Each row of a before or after table is a point. The points were changed in one or more steps. Then noise was added and the rows were shuffled. The steps act on columns, c1 being the first. Write out the steps. A step turns or swaps two columns, mirrors them in a line or flattens them onto one, adds a multiple of one to another, or multiplies or shifts one. Angles are multiples of 10 degrees, from the lower column toward the higher: turns from -170 to 170, lines from 10 to 170 but not 90. Use the fewest steps. Two steps may share a column if one is a turn and the other turns, adds or multiplies; they go together, in the order done. Otherwise the lowest column goes first.

Before:
[[ 59  42]
 [ 53   4]
 [ 30  -6]
 [-22 -16]
 [-23 -17]
 [-23   8]
 [-19  25]
 [ 71  32]
 [ -1  -9]
 [ 22  22]
 [-28  11]
 [-19  26]
 [-19 -47]]
After:
[[-18 -21]
 [-26  -2]
 [ 41  59]
 [ 57  54]
 [-30   1]
 [-18 -26]
 [-26  18]
 [  3 -10]
 [  3 -47]
 [ 14  29]
 [-28  18]
 [ 30   3]
 [ 50  19]]
Steps: turn c1 and c2 by 20 degrees

Before (11 x 8):
[[-52 -25  29 -16   7 -18  27  16]
 [-12  -6  41  -6   5 -64   1   0]
 [  0 -18  53  -5 -27  11  20  21]
 [ 21 -31 -39   7  23  39  15  -3]
 [  8   1  46 -10  -2 -13  -3   5]
 [ 14  13 -12  30  48  43  50 -13]
 [-11  37  81 -41  -7   7 -12   2]
 [ -7  18  20 -52 -20 -45   4 -24]
 [ 41   0 -48  16 -37  35  64  22]
 [ 45  18 -13 -24  53  28  40  27]
 [ 15 -54  16   8  36  33  70 -18]]
After, 11 rows:
[[-19  37  35 -40   5 -73 -13  -8]
 [-13   2  36  -2  -3 -33  -3  -5]
 [  6  -6  76 -12  -3  -2   2   4]
 [-28  17  49 -45  31   5   3   1]
 [ 30 -26  30 -45 -15 -16  27  -6]
 [-12 -32 -54  18 -11  14  16  18]
 [ -3 -18  16  -3   0 -51  20 -35]
 [  8  10 -45  31 -22 -12  50  44]
 [ -7 -54 -20  15  -8 -29  70  40]
 [-50  18 -31  10 -54  -4  41  24]
 [-21   0 -55  38   7  24  63 -44]]
Steps: mirror c1 and c4 in the line at 70 degrees; mirror c3 and c6 in the line at 150 degrees; turn c5 and c8 by 130 degrees

Before:
[[  9 -41 -11  17   5 -30  -3   4 -36  -2 -35  17]
 [ 18 -25  11  48   9  13 -10 -24 -48 -21 -26   0]
 [ -6  66  36 -10   2   1 -15   8   2  20  -8  32]
 [ -5 -26 -14  20  62   5 -13 -11 -25 -32 -33  24]
 [-17 -24   8   3 -50  47   0 -10  40  23  -1  33]
 [ 23 -36  13  25  57  -5 -38  -2 -32  17 -13   6]
 [-39  25  37  -3  -7 -11 -22   5  18  -9  31  10]
 [  8 -23  12 -29 -33  32 -26  -7  27 -12 -24  -5]
 [ 49 -39  -1  30  27  -4 -12   4 -21 -35  -6  35]
 [-14  36  37 -43  10  -3  -2 -29 -15  15  31  28]
 [ -8  40  39  -1  22 -36  -6 -42  30   7   4  19]
 [ 28 -28 -50  40  26  -8 -41 -20 -36 -17 -14  12]
 [ -5  42  17 -10  24  -5  22  -2  16  13  23 -11]]
After, 13 rows:
[[-21 -21  38 -35 -36  22 -18 -41  61 -25 -10  -1]
 [-12  35 -11  28 -29   4   2  16 -71 -20 -31  13]
 [  8 -30  16 -31  -5  24  17  -9  32  27  21  -8]
 [-16  46  -2  19  -4  27 -11   5 -42 -60  -5  56]
 [-30 -55  36 -10  -3  10 -14 -39 -30 -32  19  -4]
 [-24  30 -14  11   5  60  -9   0 -49 -68 -34   4]
 [  2  41  13  19  -5  57 -42   1 -63  19 -12  24]
 [  7  55  10  -3  13   9 -13 -12 -96 -12 -33  17]
 [-31 -42  36 -52   1   2 -27  10   4 -29  -4   6]
 [  7 -12  12  34  33 -33 -29   3  55  -2 -24   4]
 [ -3  49 -51   5  -8  26 -27 -13 -71 -18 -20  29]
 [-22 -15  38 -19 -12  -7 -34  -5  36 -44  31 -33]
 [-38  14   8  19  45 -51  -2 -11  78 -32  -4  -4]]
Steps: turn c1 and c12 by 70 degrees; add 1.5 times c1 to c10; turn c2 and c4 by -120 degrees; add -0.3 times c3 to c7; swap c5 and c6; turn c8 and c11 by 20 degrees; multiply c9 by 2

Before, 11 rows:
[[-28  28 -23  -9 -27 -14 -12  18   1 -14 -12  61   8   4  33  16  38  39
   45 -12]
 [ 39   8 -22   0 -18 -29 -54 -34   5  -7 -36 -37 -29 -30  27 -11  35  42
   30  41]
 [-25  -6  50   5   5  17 -61   0  22  39  -3   2   7   4  -1  32  21  18
   13  37]
 [ 11 -58 -22  43  23 -38 -31   4 -23  20 -31  53  44  -6 -26  23  -8  14
    9  19]
 [-58 -52 -63 -34 -21 -18  23 -37  15  78 -18  25 -40  32 -11  22  -4  -2
   -9   2]
 [-32   1  -1  28 -28  61  -1  -5 -64  -9 -20  19  33  19 -15 -24 -33 -23
   31  31]
 [ -4 -18 -27  22  40  11 -41 -24  62 -37   9 -21  29  27  11 -17 -11   9
   31  39]
 [ 23 -52  14 -44  12  39  73  17  18   5 -41  28  10  55  25  58 -10  -3
   17  15]
 [  1   0  54  11 -29 -15 -23 -55  30  45  42  37  24   4  20  24 -13 -35
   -2 -57]
 [-67  27  47  64   7   7   8 -17 -16  -2 -11  61 -26  48  19 -20  27 -60
   15   7]
 [ 37  -4  36 -11   2 -17   1   5  14  24  -8   8   7 -24   7 -14  22  -3
  -69  35]]
After:
[[-31  -7 -55   0   8   8 -64  -3  21  35  -1   9   1   3 -16  34  21  15
   22 -28]
 [  2 -21 -18  20  39  13 -41 -22  65 -37  10  30  26 -22  -3 -14 -12  12
   36  38]
 [-31   1 -24  25 -34  19   0 -10 -62  -9 -19  20  35  17 -60 -26 -35 -23
   58  20]
 [ 38  10 -24   0 -18  11 -56 -38   7  -8 -37 -29 -33 -35  42 -14  37  43
   16  43]
 [ 39  -8 -48  -9   3  -4   1   6  13  23 -10 -26   4  10  16 -15  23  -6
  -81 -19]
 [-33  28  21  -8 -28  24  -5  17   2 -10 -11   2   9  62  31  16  40  33
   35  13]
 [  2   2  25  11 -30  11 -24 -54  32  48  45   2  24  36  24  24 -13 -37
  -15 -72]
 [ 24 -53 -21 -42  11  39  77  20  15   8 -40  50  11  25 -25  56  -9  -3
   41  -2]
 [-64  23 -28  62   3  21   5 -17 -17  -9 -12  48 -26  64  -2 -21  32 -60
   18 -38]
 [ 16 -55  -2  47  28 -43 -38   5 -25  27 -34  -8  43  53  18  24  -8  15
   -7  29]
 [-55 -52  29 -34 -19 -17  19 -40  12  72 -17  33 -42  31  10  26  -7  -7
  -21  58]]
Steps: mirror c3 and c20 in the line at 120 degrees; add 0.5 times c6 to c19; turn c6 and c15 by -60 degrees; swap c12 and c14

Before:
[[ 29 -16  37   7  18   7 -64   2 -18  27 -33  45 -21   0  47  46 -33   7
  -28 -24 -52 -63  -7  39   9  51  17  36 -85 -16  15   6  -5 -31  17 -29
   39   2  50 -45 -12  11  50 -30  35 -72 -41 -19  12 -30 -25  42 -37   2
   34  34 -19  16 -20   8  17  43 -48  26]
 [ -1 -23   4 -14   3  23  -6 -29  62  20  12  16 -29 -34  -6  13  28  20
  -15   8  23 -10  35  32 -20  10  14 -17 -43   9 -26  -8 -28  11 -40  -8
  -31  36 -34  -5 -50  55  -2 -20  40  10  33  -4   0 -19  51   4  -4  39
    6  15  -5 -26 -11  45  23  25  -3   6]
 [-31  35  13 -46   0 -12 -12 -74  38  -7 -13  15   1 -36  -2  62  -7  56
  -38  -2  10 -21  28  28  -5   4  12   3 -21  33  15   7 -13  -6 -66 -13
   15  10 -26 -27 -26  31 -22 -24  28 -10  34  20   9 -38  29   8  22  15
   14   6 -12  17 -22   8  31  31  -1  25]
 [ -3 -23 -13  -5 -36  64   4  -3 -14  -3  32   6 -39   8  -9 -33 -18 -46
   34 -16 -28  28 -42  -7 -15 -15 -61  17  -6   0 -40  15  19  25  11   8
  -41 -19  44  11  22 -18  44  49 -30 -28 -26  15   9  22 -14 -29   6 -44
  -22 -58 -38 -27  30   4   0   8  25 -45]
 [ -6  -2 -18   5  14  29   2 -19  30 -11  30  -3  13 -46 -29 -27  25   3
   33  18 -34  50 -29 -16 -40 -12 -24   4  25 -10 -34  52  -9   9 -28   1
   -3   0 -32   9 -49  38  16  40   3  -3  37  46 -23  20  -8  -3  22 -14
   -2 -14   1 -43  -6  -8 -12   6   6  -8]
 [ 10 -34 -12  29 -19  18  -6  21   3  41 -44  41   5   2  49  43 -33  -5
   10  -3 -37 -30 -16  11  42  51  10  13 -36 -43  -4  -6  12 -34  26 -33
   41 -36  25   1  35  -3   2   3  -2 -61 -29 -30  54  -4 -11  16 -40  24
   27  27 -21  31 -44 -11  35  27 -35  33]
 [ 11  -8 -20  35 -18  16 -13  41  25   4  39 -14 -19  -9  -4 -17   0 -38
   37 -21 -30   3 -31   1  -7 -39 -44 -15   6 -35 -32  27  52  71 -39  19
  -20 -12  16  21  26  17  33  46  -6   4  28  -3 -44  24 -33 -21  11 -51
  -16 -62 -33   1  10  -2 -11 -13  -8 -35]
 [ 43 -88  44   0 -34  26 -46  11  11  -7 -36  46   7  12  55  -9 -14 -29
    9  40   2 -45 -38 -26  45  40 -29  40 -57 -22  28  29  37 -19   4 -36
   33 -34  23   3   4 -21  16  33  -1 -79 -21   0  24 -55 -31  18 -42 -12
   26  31 -46  -7  -9 -39  50  10 -59  34]
 [-25  -3  19 -29   5 -13  39 -35  70   3  10   9  37 -32 -15  21  26  52
   18  43 -10 -14  17  12   6 -13  -6 -16 -24  22  -7 -14 -41  30 -36  -1
  -20  43  -6  -6 -65  29  -8 -18  36 -16  33  49 -22   9  31 -22  13 -41
   10   5  34 -12 -11  41  27  29   4 -11]
 [-14 -22 -18  -2  13  31  21  19  21 -10   5 -24  19 -31 -36 -21  50   1
   14 -17   7  25 -25  -7 -35 -17 -30  20  17   8 -15  24  31  50 -42  30
  -27 -11   6  65   5  56  19  43  15   0 -19  21 -13  38   7 -28  54 -49
    2 -39  -3 -51  45  14   6 -12  12 -13]
 [-15  15  -6 -38  33 -14  -5 -58  59   6  24  31  10 -44  31   3  54  17
   -5  16  51  -6  39  40  -8  24  -6 -18 -15  11  -8   1 -21   7 -21   6
    1   6 -39  -4 -33  36 -28 -28  19 -21  17  58 -37  12  19 -27  23 -17
  -13 -13  10 -33 -13  32 -24   8  10   2]
 [ 19 -22  52  17  -9  -1 -49   2   9  30   2  47  -6  16  57  18 -24  -7
   -7 -27 -59 -21  48  19  17  29  -8  11 -84 -36  14 -31  13 -28   1 -24
   51 -44  16 -16  10 -37  59  12  27 -43 -27  -7  68 -37  21  24 -21   4
   39  29 -12  26  -1 -20  14  45 -41  39]
 [  7 -38 -31   2 -32  43   2  40  12 -17  54 -24  -3   5 -42   0  13 -31
   36  -8 -31  25 -23   4 -25 -18 -47  -7  -4 -20  16  37  12  31 -18  40
    1   3  16  57  27 -27  30  45 -22 -24   0  -8 -31  28 -33   2  22 -36
  -44 -42 -32 -58  12  19 -20  32  23   6]
 [ 57 -21 -28  -2 -29  58 -10  -1 -23 -21  21 -13 -32  -6  -1   4  17  -9
   51  -6 -38  36 -16 -23   0 -43 -37  12 -16 -65 -36  40  38  39 -19  14
  -18 -27  20  26  32  -3  24   7  -4   0 -25 -19  -7  20 -30 -25   9 -62
  -35 -27   7 -41  29  -9   1  18  -1  -9]]
After, 14 rows:
[[-22  -8 -22  32 -22  16 -15  43  40   1  42 -23  12 -10  -2 -14  -3 -31
   37 -22 -25   4 -30   0  -5  83  31 -33   7 -40  -7  27  51  71 -43  21
  -19 -15  17  23  28  16  35  43  -1   6 -20  -1 -49  21 -33 -17  10 -48
  -21 -65 -32   6  10  13 -10 -11  -8 -32]
 [ -6 -19  52  18  -7   1 -52   0   8  30   1   6  19  17  53  19 -22  -5
   -8 -26 -35 -21  57  13  18 -55   4 -20 -85 -37  18 -34  12 -28  -1 -27
   54 -46  19 -13  13 -35  58   8  27 -41  52  -7  66 -42  19  22 -20   4
   35  31 -13  23  -4  20  17  45 -43  36]
 [ 34   2  21 -32   6 -15  42 -37  69   5  11 -35 -23 -33 -18  19  26  50
   18  46 -28 -15  13  10   2  28 -19 -36 -24  24  -6 -12 -44  29 -42  -1
  -16  45  -5  -8 -63  28  -6 -19  36 -18  -2  51 -19  13  37 -20  14 -40
   12   4  37 -14 -10  13  27  40   2 -10]
 [-19 -19  36   3  15   7 -59   1 -23  26 -39  28  29   1  48  47 -33  10
  -30 -23 -41 -58  -5  40  12 -96 -12  13 -87 -17  40   9  -8 -33  19 -25
   42   3  49 -42 -16  12  54 -32  32 -74  52 -20  10 -29 -25  43 -39   6
   34  33 -21  12 -21  24  16  45 -52  31]
 [-38 -23  -9  -2 -37  68   5  -4   3  -4  34  21   1   9  -6 -33 -20 -42
   33 -13 -24  29 -41  -5 -16  46  63  -5  -9   2  16  14  23  26  12   9
  -43 -19  47  12  21 -12  43  52 -33 -24  13  13  10  24 -17 -27   6 -42
  -22 -57 -38 -22  34  17  -3   7  24 -47]
 [ 16  -2 -17   9  16  29  -3 -16  37 -10  31 -30  -9 -48 -29 -31  28   4
   34  19 -20  53 -30 -12 -41  34  11 -17  25  -9  22  56 -11   7 -27  -2
    3  -1 -34   8 -47  36  16  37   1  -2 -10  51 -24  17  -5  -4  18 -13
   -1 -15   2 -40  -4  11  -8   8   5 -12]
 [-33 -22 -26  -2 -25  61 -13   2  -9 -20  20  30  55  -3   0   6  17  -9
   52  -9 -29  32 -16 -23  -2  98  42  -8 -15 -67  -9  37  35  35 -21  11
  -17 -29  21  26  31   1  22   5  -6   4  -4 -20  -3  15 -34 -29  11 -61
  -34 -27  10 -41  23  13  -1  19  -4  -7]
 [ 13  20  -8 -37  30 -12  -9 -57  57   6  25 -28 -18 -45  34   4  55  21
   -5  15  23 -10  40  42  -7 -40 -14 -40 -12  11  32   0 -23  10 -18   2
    3   7 -38  -5 -36  33 -30 -29  22 -21  23  58 -37  15  18 -27  15 -19
  -15 -13  11 -33 -11 -14 -22  10  12   2]
 [ 10 -33 -13  29 -17  17  -8  22  -4  41 -42  13  14   3  48  43 -31  -7
   11  -7 -26 -28 -21  14  43 -86 -12  -8 -29 -45  55  -7  12 -32  21 -31
   38 -36  25   1  31  -4   6   5   3 -60  47 -30  55  -5 -16  17 -37  26
   28  30 -23  29 -43  12  37  28 -35  37]
 [ 20 -23 -19  -3  19  28  23  17  28 -14   6  27 -13 -31 -32 -21  51  -3
   10 -16  -2  26 -23  -8 -40  32  21  -2  16   9  -5  23  30  46 -41  29
  -29 -12   6  68   6  51  22  46  16   2 -16  21 -15  42   6 -27  58 -51
   -1 -42  -3 -57  48  -2   7 -11  14 -13]
 [-28 -24   4 -16   3  25  -9 -24  55  22  14 -42   0 -32  -7  13  29  19
  -11  10  -4 -10  36  32 -22   0 -37 -37 -43   9  29 -11 -26   8 -42  -8
  -31  38 -28  -6 -54  51   1 -19  36  14   9  -6  -3 -24  52  -1  -5  35
    8  15  -8 -28 -10   1  25  25  -1   3]
 [  3 -39 -30   7 -32  43   2  45  24 -17  55   5   8   4 -42   1  10 -32
   38  -8 -35  26 -25   7 -26  27  45 -26  -2 -20 -33  38  10  32 -17  41
    1   6  15  56  26 -32  32  41 -21 -26 -24 -10 -34  27 -31   4  23 -37
  -44 -36 -35 -59  10  19 -18  32  24   6]
 [  2  36  12 -44   1 -14  -7 -75  31  -5 -13 -38 -29 -30  -3  59  -7  56
  -35  -2   6 -19  30  28 -11 -15 -26 -17 -23  32  -6   2 -16  -5 -62 -16
   20   8 -26 -30 -24  31 -18 -24  28 -12   4  18   4 -39  30  10  17   9
   15   8 -12  17 -28  -1  23  31  -1  25]
 [  7 -90  46  -3 -35  23 -45   6  21  -3 -38   4  45  16  60  -7 -15 -33
   15  40  17 -40 -40 -27  46 -84  28  17 -58 -20  17  26  39 -19   3 -41
   33 -36  25  -1   5 -22  14  33   2 -80  48  -2  25 -59 -26  16 -42 -16
   24  26 -46  -4  -8 -10  55  10 -58  36]]
Steps: swap c1 and c13; mirror c9 and c27 in the line at 170 degrees; turn c12 and c47 by 110 degrees; flatten c21 and c60 onto the line at 150 degrees; multiply c26 by 2; turn c26 and c31 by 150 degrees; shift c28 by -20
